Each row is a point. The last column is the point's height on a tilted bowl or saddle (a function of degree 2), plus a little noise. Count its main directions that bend up, bend down and stay straight.

Points, 17 rows:
6,17,-19,-5
23,40,-18,37
9,-1,-3,-10
1,3,6,-12
-10,-11,-21,-4
-33,10,-33,21
-26,-17,8,17
-18,14,-5,-8
-2,-13,3,-3
13,-6,-5,-7
-35,-3,15,9
-16,16,12,-12
-7,77,26,61
12,-21,25,23
36,-13,-25,4
-45,-20,95,91
10,7,4,-9
Directions: 2 up, 0 down, 1 straight

Points, 18 rows:
-3,-5,46,-46
-12,2,31,-37
-2,-21,4,-30
16,8,-2,-14
-35,-8,-61,-5
4,-40,15,-29
71,-37,-16,32
15,14,48,-20
5,3,-9,-22
-31,-50,3,-8
25,-5,21,-12
32,5,2,-2
22,10,42,-13
37,-17,-58,-49
35,39,-11,29
52,-16,-69,-53
-49,42,-27,43
8,-8,-2,-26
Directions: 2 up, 1 down, 0 straight

Points:
11,-6,49,-52,-11
15,-51,-2,39,-61
60,-42,32,24,-61
-15,-25,-21,-39,-18
9,54,23,-7,-20
-35,42,-3,7,0
-18,3,46,-38,-20
27,-10,3,-13,8
-24,-25,25,12,-21
73,2,-61,-13,-36
59,32,-8,-19,-10
40,-3,13,-26,11
14,-17,31,36,-37
3,-35,-9,-6,-10
-2,-42,33,-11,-29
-4,-7,-14,-34,2
10,-62,21,-39,-40
1,-3,-51,25,-12
41,-34,-8,-19,-2
9,33,-32,13,-6
-23,-28,0,-21,-14
26,-55,-16,41,-71
Directions: 0 up, 3 down, 1 straight

Points:
10,-26,23,-13,2
14,-9,-13,-50,-6
17,53,59,-5,-4
17,-63,-15,19,57
-17,-9,8,-17,-8
7,-37,-41,-13,11
54,-48,-33,-56,39
-7,-25,16,-36,1
43,-28,-26,33,50
-9,22,-29,3,13
1,-5,-44,42,41
-1,0,7,-45,-6
-35,-34,2,26,23
13,-6,29,-18,-7
-79,-10,29,24,46
-22,39,32,-77,40
12,-5,-6,-29,-10
-28,37,-27,-6,43
-27,-20,-3,-9,4
30,-49,-2,-46,34
-29,30,-10,25,27
-52,-40,-35,-8,60
-6,33,-33,5,25
31,27,-15,10,8
Directions: 3 up, 0 down, 1 straight

Points (24 x 5):
2,-65,-50,15,33
6,0,64,27,27
-43,-5,-17,6,13
63,9,-24,-49,17
45,-18,-2,-5,-17
-19,18,67,16,24
-52,12,-1,18,-3
-34,-16,-25,-9,25
0,36,36,25,20
27,14,-3,-42,14
-22,-37,-8,-57,62
-45,-29,-3,-8,46
-32,-55,3,-28,63
13,12,9,-26,6
-22,-13,4,0,18
-13,44,4,67,21
-32,65,-31,8,-70
-25,11,6,-42,15
35,32,-13,20,13
-31,-10,-20,50,26
-13,17,14,-20,4
31,2,45,29,16
45,33,33,-13,19
-2,26,-20,3,-7
Directions: 2 up, 1 down, 1 straight

Points:
3,49,-1,1,-27,-35,-19
11,6,-16,-6,14,42,-10
12,-21,-32,20,-20,-9,-19
33,-23,-19,19,-14,-76,-46
-5,-26,-25,-26,-68,8,-12
-42,15,47,-1,-4,-19,-1
43,0,-8,16,-19,47,30
-43,-11,-43,-11,2,-53,-30
-21,-74,-42,-34,-28,-19,-93
-10,-15,-4,-17,80,-33,12
-61,43,5,-29,-7,3,-3
-23,-9,46,-6,-27,2,-6
-68,-27,-7,68,-8,15,-68
22,45,9,43,14,33,-26
-49,-23,-6,-5,3,18,-21
-24,22,5,37,-10,28,-35
-25,-14,-35,31,-52,-11,-57
-13,-32,8,8,43,51,-15
20,5,16,-2,8,42,-8
-22,1,-27,-19,-15,-57,-24
15,42,17,29,11,12,-26
41,20,-17,23,-6,-21,4
-19,-24,-15,0,-44,6,-25
-67,24,0,38,12,2,-46
1,33,15,-36,-22,-51,-13
6,27,2,9,50,6,-14
51,47,7,42,-10,40,-4
-6,-45,-16,35,5,12,-14
-21,-50,93,38,-3,6,46
-6,-3,2,49,57,20,-4
-6,-4,-27,-38,-4,-13,-15
6,-26,22,44,-51,16,-7
-81,36,-10,-1,-19,-12,-34
-39,-3,0,-1,40,1,-7
-5,45,4,-34,16,5,-12
-51,-24,-22,-7,-40,-10,-47
-28,-11,71,-68,-27,59,59
-14,77,-3,-5,19,-3,-21
-3,-23,11,19,-42,36,6
32,-31,24,-23,6,-14,-27
20,-40,-4,28,-46,16,3
-34,-13,-8,-13,10,21,-16
-4,-35,-15,15,6,25,-11
-10,23,-47,22,26,42,-29
-69,-37,6,24,-6,31,-33
-20,20,0,-14,4,38,-17
Directions: 3 up, 3 down, 0 straight

Points:
-23,-18,-6,-16,5,-15,10
-23,0,-35,25,49,30,45
-34,14,-2,-14,-16,-30,18
34,30,-5,-23,-3,-29,21
-24,-17,2,-21,-16,18,20
-32,-74,-7,-41,25,-23,21
54,12,32,19,-27,26,25
12,-31,9,30,12,24,-3
26,20,-2,-30,-12,4,12
1,0,-15,-13,63,-13,27
6,37,80,13,-16,22,38
52,-26,37,-43,-9,50,25
-51,50,-24,6,-7,-21,54
44,-10,3,47,-53,20,7
8,8,-14,15,-35,1,14
-33,47,16,-8,24,-11,29
75,-71,-14,25,27,11,-16
15,4,4,5,-45,51,27
3,-5,35,-35,-24,20,23
21,57,43,18,32,-17,25
26,30,-60,18,36,7,46
-32,1,-21,-9,-22,-30,14
68,54,36,26,-31,-34,62
5,1,18,-52,-36,-1,18
-63,-14,-35,-20,39,-4,54
30,-40,-2,-48,1,-44,12
-9,-11,13,-26,54,14,21
43,-32,35,-35,45,-29,24
-44,-37,14,17,-2,6,15
-27,37,41,-31,34,-26,16
14,-18,-4,31,14,-32,-5
18,-44,30,-10,-40,38,24
-18,15,-4,-56,-42,14,21
56,59,-11,16,20,20,36
30,0,-27,14,-9,9,8
-7,-2,-33,23,18,33,24
-63,-4,-39,7,29,46,78
-22,-11,25,-15,-22,56,40
-11,-58,-6,18,-26,60,12
30,29,-63,-8,32,2,40
-10,18,0,2,34,-9,21
-13,39,30,16,13,28,30
Directions: 3 up, 1 down, 2 straight

Points, 39 rows:
-13,-6,-2,57,-50,-1,1
-3,-17,3,-1,32,-6,-18
-71,-27,-12,-31,41,5,4
95,34,-8,-2,-1,27,67
9,4,28,-1,-7,31,-17
0,-1,-8,44,-48,-25,-4
10,43,3,-29,9,-62,-61
11,-55,20,-43,23,-31,-43
-14,-28,11,-20,22,-7,-15
-33,-5,19,1,9,-27,-6
-29,-18,-28,0,55,36,-46
22,38,-19,14,0,7,-14
47,16,-12,17,53,-28,-34
7,-10,-30,18,25,31,-23
34,1,-40,17,21,30,-10
-31,-40,64,13,6,-41,12
18,-15,0,11,6,9,-2
28,-30,9,-7,19,-48,-29
14,-30,13,-10,-13,18,-7
6,-25,25,24,49,-44,-37
-22,15,29,24,-57,-34,-22
9,-13,-59,-12,48,15,-32
44,-46,-4,15,-1,-25,4
48,17,-26,17,-7,17,5
-6,-29,-26,11,2,36,-24
-13,61,-5,13,31,-48,-65
51,-4,-8,-29,-17,-14,-15
28,11,19,-15,16,-1,-12
51,26,-16,6,15,-7,1
-28,21,-13,-10,51,-22,-29
-8,9,39,20,-13,-7,-16
-5,20,12,-6,25,8,-23
-26,55,42,-13,-18,-37,-73
19,32,4,25,-3,-15,-21
-21,26,-55,-49,33,-60,-18
-3,-18,42,-19,-6,-29,-20
35,25,8,-12,15,-43,-37
-57,36,-31,15,19,19,-26
-3,13,-25,14,49,37,-35
Directions: 2 up, 4 down, 0 straight

Points (65 x 9):
-7,-23,-57,-2,37,-20,-26,-11,-29
-19,-46,18,-37,3,-19,35,-18,9
8,-8,-15,8,-18,49,-7,-8,-36
6,-9,16,7,12,22,7,-8,-12
1,-8,36,-5,-11,-48,3,-48,21
-29,23,-16,-23,-1,-27,-22,-17,-2
-11,-11,-60,41,0,-10,-28,14,-11
-9,45,12,1,26,39,-40,33,-17
11,4,44,5,22,49,0,-2,-7
-19,24,7,29,-13,30,17,-11,6
-8,4,29,16,40,-11,-6,-31,16
-56,-26,34,-2,25,22,-13,6,21
12,9,-24,11,3,-16,11,19,-16
4,-30,-88,3,-23,-49,0,-35,-40
49,-15,-10,-8,1,39,40,1,-58
8,-21,-56,-9,-2,-29,-26,-16,-17
1,-17,10,29,3,24,-17,27,-8
-55,-25,18,32,12,-12,17,-12,44
11,-17,-40,-10,18,-23,3,8,-30
-38,7,-34,51,34,-12,48,21,36
21,-15,10,9,-5,-19,-55,-18,46
-14,-3,-41,-7,14,-8,-10,34,-25
56,-29,-8,-6,-44,-35,-14,19,-44
8,-8,28,-39,11,-20,27,-16,-19
-24,-17,-2,-44,31,-13,9,9,1
-17,-37,24,-7,5,25,-13,50,-18
33,-10,3,-2,6,16,29,-11,-39
33,19,33,3,-10,14,-53,-4,27
-5,0,18,2,-37,-7,-2,-6,-8
-5,-16,21,-21,-35,20,2,-11,-33
19,-21,-30,6,-20,12,8,-22,-43
-4,-7,18,24,19,-29,1,8,15
-48,14,37,-9,-27,-46,38,13,13
8,-29,-6,-17,31,12,-70,-5,18
-12,3,1,9,21,13,28,25,8
-43,-2,14,-27,-44,6,-12,41,-50
10,-1,-9,7,0,-17,-21,25,-11
-25,-40,-20,11,-4,20,-4,-5,-10
-26,-33,1,-13,-14,-39,-24,29,15
5,33,1,3,-22,-2,-6,14,4
-14,-30,21,-13,19,53,4,-6,-22
-6,-31,-9,-15,28,-13,83,8,20
31,16,-16,-16,-38,-13,18,6,-26
95,-17,-9,-4,-8,-32,-26,30,-68
-19,21,0,2,-28,7,24,-23,-6
-29,34,-19,12,27,0,3,37,-6
-23,51,-21,-1,-15,30,-8,-22,-6
-27,39,-64,-34,12,-12,-43,36,-62
-33,13,7,-27,-51,12,55,-15,-25
-23,3,-24,16,-70,37,-8,-4,-40
-2,0,4,-22,5,18,-10,-6,-20
34,1,8,54,-6,-54,1,-21,13
10,-9,22,-19,-29,52,31,17,-38
-29,2,5,-28,35,27,-15,18,-20
6,-44,14,16,37,14,-6,-9,13
-33,5,-55,-25,-46,19,9,-13,-55
22,-21,2,19,49,-16,-14,10,-5
9,80,-3,32,-42,11,-12,5,87
23,29,-11,9,-16,20,-37,-21,13
5,16,18,-8,27,-2,-9,-2,-6
4,29,31,-49,7,3,-3,-33,-16
24,-7,-5,16,-23,3,-20,0,-7
54,-1,-41,-18,-8,-9,8,46,-60
36,-11,-9,-19,-8,18,-20,-13,-34
17,-45,-26,35,-10,-36,25,-11,-11
Directions: 2 up, 3 down, 3 straight

Points (73 x 9):
-38,5,21,13,4,35,17,-5,4
30,12,19,28,-40,4,-14,2,7
41,-50,-32,22,-10,-16,26,5,-38
1,-22,8,-13,32,-8,-26,-33,13
-90,35,5,21,14,51,-15,9,-1
-40,-6,-8,-81,-22,43,-13,54,65
-2,85,16,-15,-28,-12,-28,-17,21
-18,-29,7,60,-17,-72,-23,-7,-3
41,26,-9,3,36,-89,-8,7,55
13,-41,-34,3,-27,-18,-12,51,-15
-48,22,28,15,-44,-41,0,-2,20
-30,18,-1,-20,27,1,17,81,55
-7,35,-44,2,-11,0,-34,11,-2
-13,16,1,16,9,-8,-35,-52,17
42,-6,53,7,1,-70,17,-3,66
41,3,-81,-24,-8,-22,-29,-41,16
26,24,54,31,53,46,8,66,77
8,-2,1,19,-6,-26,-29,48,12
-51,7,-1,-46,-32,-73,-43,-8,43
-23,0,-1,33,-41,27,-15,61,-1
31,-5,-16,-3,-1,7,-48,6,20
37,34,68,-19,-41,-15,14,7,56
-24,3,11,37,42,-7,7,13,12
-29,-15,-2,-20,-1,-65,4,-3,21
15,24,-59,-19,29,-47,40,12,27
31,-22,2,-10,-12,3,-3,34,13
-21,35,7,-3,-24,15,-51,3,20
29,-2,-20,-15,-14,-62,-3,5,26
-46,0,-25,9,27,-16,38,-13,7
38,36,11,-18,-18,37,1,7,21
30,9,-58,18,-2,3,-2,-31,6
14,20,-36,32,-9,17,-37,5,-2
10,10,22,-35,-4,-9,-18,-2,40
40,-44,0,-19,-37,17,-14,-18,19
6,-30,-12,13,1,31,-23,31,3
-10,45,-11,-9,29,-15,-26,-46,15
2,20,-23,36,14,-4,-8,4,0
41,-53,19,11,-39,37,-18,-4,-1
35,-21,-26,11,19,41,38,-13,-7
-27,34,24,15,-45,-11,-16,-25,21
-25,38,9,28,11,-21,54,-11,28
-8,-71,-21,2,49,52,32,-7,-18
45,-5,-71,-43,20,12,12,7,-7
-30,-9,29,-1,-4,39,6,63,41
0,19,-13,36,-26,39,-3,60,-10
-4,-34,32,-23,-4,-7,18,42,42
-8,-48,32,0,-33,16,16,-8,6
-16,-28,-6,8,-82,10,9,24,16
-6,9,6,-20,-19,0,8,-27,25
19,22,-32,0,28,30,2,-20,16
52,13,-19,8,5,13,-12,14,7
7,-10,48,2,9,-38,40,-1,36
-20,64,62,-23,0,-16,26,-13,28
42,-16,59,15,19,3,9,-53,17
-8,-17,36,-32,37,-52,-31,31,62
-39,15,6,-21,-24,36,-53,63,42
-22,-45,-72,2,19,3,14,-3,-24
12,-1,-5,23,66,42,34,-41,17
13,-66,-36,18,-29,-25,-22,-63,2
58,-8,6,-22,0,-37,41,-19,40
36,10,14,38,4,15,-10,19,5
-18,-39,35,-44,-2,-14,6,36,55
-8,20,51,-8,-30,2,-36,-10,41
-3,-12,-9,24,11,-13,-22,-18,1
-16,-46,-50,-50,-42,32,-8,4,28
-34,26,57,-36,-7,46,6,23,35
-2,-39,-19,-20,-4,28,34,3,1
59,-38,33,65,65,-27,-18,38,50
13,41,-30,18,-49,-5,4,-49,43
32,13,17,10,-52,7,-57,7,39
25,12,-34,-2,16,23,16,3,7
-38,-18,55,4,23,-7,35,-31,-4
15,-38,-28,-37,-5,-67,-35,-74,46
Directions: 4 up, 3 down, 1 straight

Points:
-34,22,2,67,-23,-24,5,-39,19
49,31,20,-8,5,-17,-38,-10,28
-31,19,-6,-7,-21,10,18,-27,7
25,-3,-3,-30,-13,18,16,18,-18
3,-23,1,-13,17,-14,-28,3,20
22,-34,26,32,8,-47,16,12,-8
-7,-5,-11,17,-13,-6,-20,19,-9
7,37,-18,-15,-10,-19,43,-11,-27
34,-11,-23,-51,42,7,54,-18,1
-15,-1,30,4,-17,-3,-1,-20,21
37,8,-16,-13,5,4,-26,30,-17
32,-21,-1,23,3,-18,-8,26,-11
5,19,-16,-14,52,-15,-2,-4,19
-12,28,20,-40,35,-10,2,-20,53
-26,-9,5,0,-8,24,56,22,-3
16,21,47,-25,-27,38,-30,-15,65
-23,23,11,-27,-30,-3,-3,-29,25
-12,-6,-20,1,4,-6,13,22,-22
16,-36,-2,5,7,11,9,30,-7
-12,-21,-13,-45,16,-38,-20,-10,38
17,-29,9,25,13,-19,23,4,-10
30,27,-3,32,15,31,-14,-34,34
1,-36,-6,-6,13,-31,-27,-7,27
-3,14,95,25,-2,2,-26,38,88
31,-6,31,-25,-28,-27,18,35,-23
22,55,-46,-28,-43,34,11,-8,5
-32,-59,3,-22,29,20,-12,-33,58
-73,11,29,12,-15,63,51,2,55
-5,42,20,6,20,14,-11,-27,60
25,4,16,4,-1,-11,-33,9,14
8,5,11,-12,-19,-5,-9,1,7
-17,22,-9,-11,-4,-12,3,6,0
-20,25,23,38,32,-6,-23,-35,51
12,17,18,-42,24,26,5,-39,57
-13,48,10,-48,67,11,1,12,90
-66,-29,38,41,15,55,-23,-4,6
-8,16,-3,39,27,-33,62,-44,-5
7,-9,-18,-15,10,-8,-40,-11,28
-9,-4,-12,17,-9,11,2,45,-24
1,-35,8,5,10,68,-10,-4,8
-3,-17,24,-12,49,1,-22,15,25
-5,48,-12,-55,27,-16,21,20,20
-21,-24,-14,15,-7,64,-8,-2,-25
5,-6,-20,-11,-36,6,-11,49,-17
-4,6,27,6,17,22,7,11,15
8,-7,-17,-17,-29,26,30,13,-23
18,-17,16,24,-24,-12,12,-10,11
-24,33,-18,8,-15,-33,-11,-43,30
-14,32,-16,-7,-13,9,-9,28,-1
-13,-38,-12,1,13,-14,-3,64,2
43,21,-13,22,30,-12,-6,-23,0
-38,11,12,0,11,34,16,-15,31
-29,-24,64,-7,-37,-6,-33,35,62
-14,3,-8,-28,4,15,49,14,-10
0,-10,17,8,-15,-6,7,8,1
11,35,12,-10,24,-7,24,17,-12
43,54,15,-7,21,49,-10,9,26
33,6,-12,6,-10,1,-10,-19,9
-12,-1,23,23,-4,15,30,-16,18
14,-29,-17,-45,3,-5,1,10,2
-14,14,-23,10,-9,66,8,-6,-12
-14,-7,-13,5,-21,-16,-4,29,-17
-13,-45,-15,24,33,54,-15,16,-12
-1,-1,-1,7,-14,20,-27,5,2
12,-6,13,12,21,-19,8,-41,18
-19,6,-21,31,-30,15,8,9,-27
-67,22,-9,24,0,-30,37,-10,-8
1,4,-17,42,-35,-25,-45,-15,26
Directions: 4 up, 2 down, 2 straight
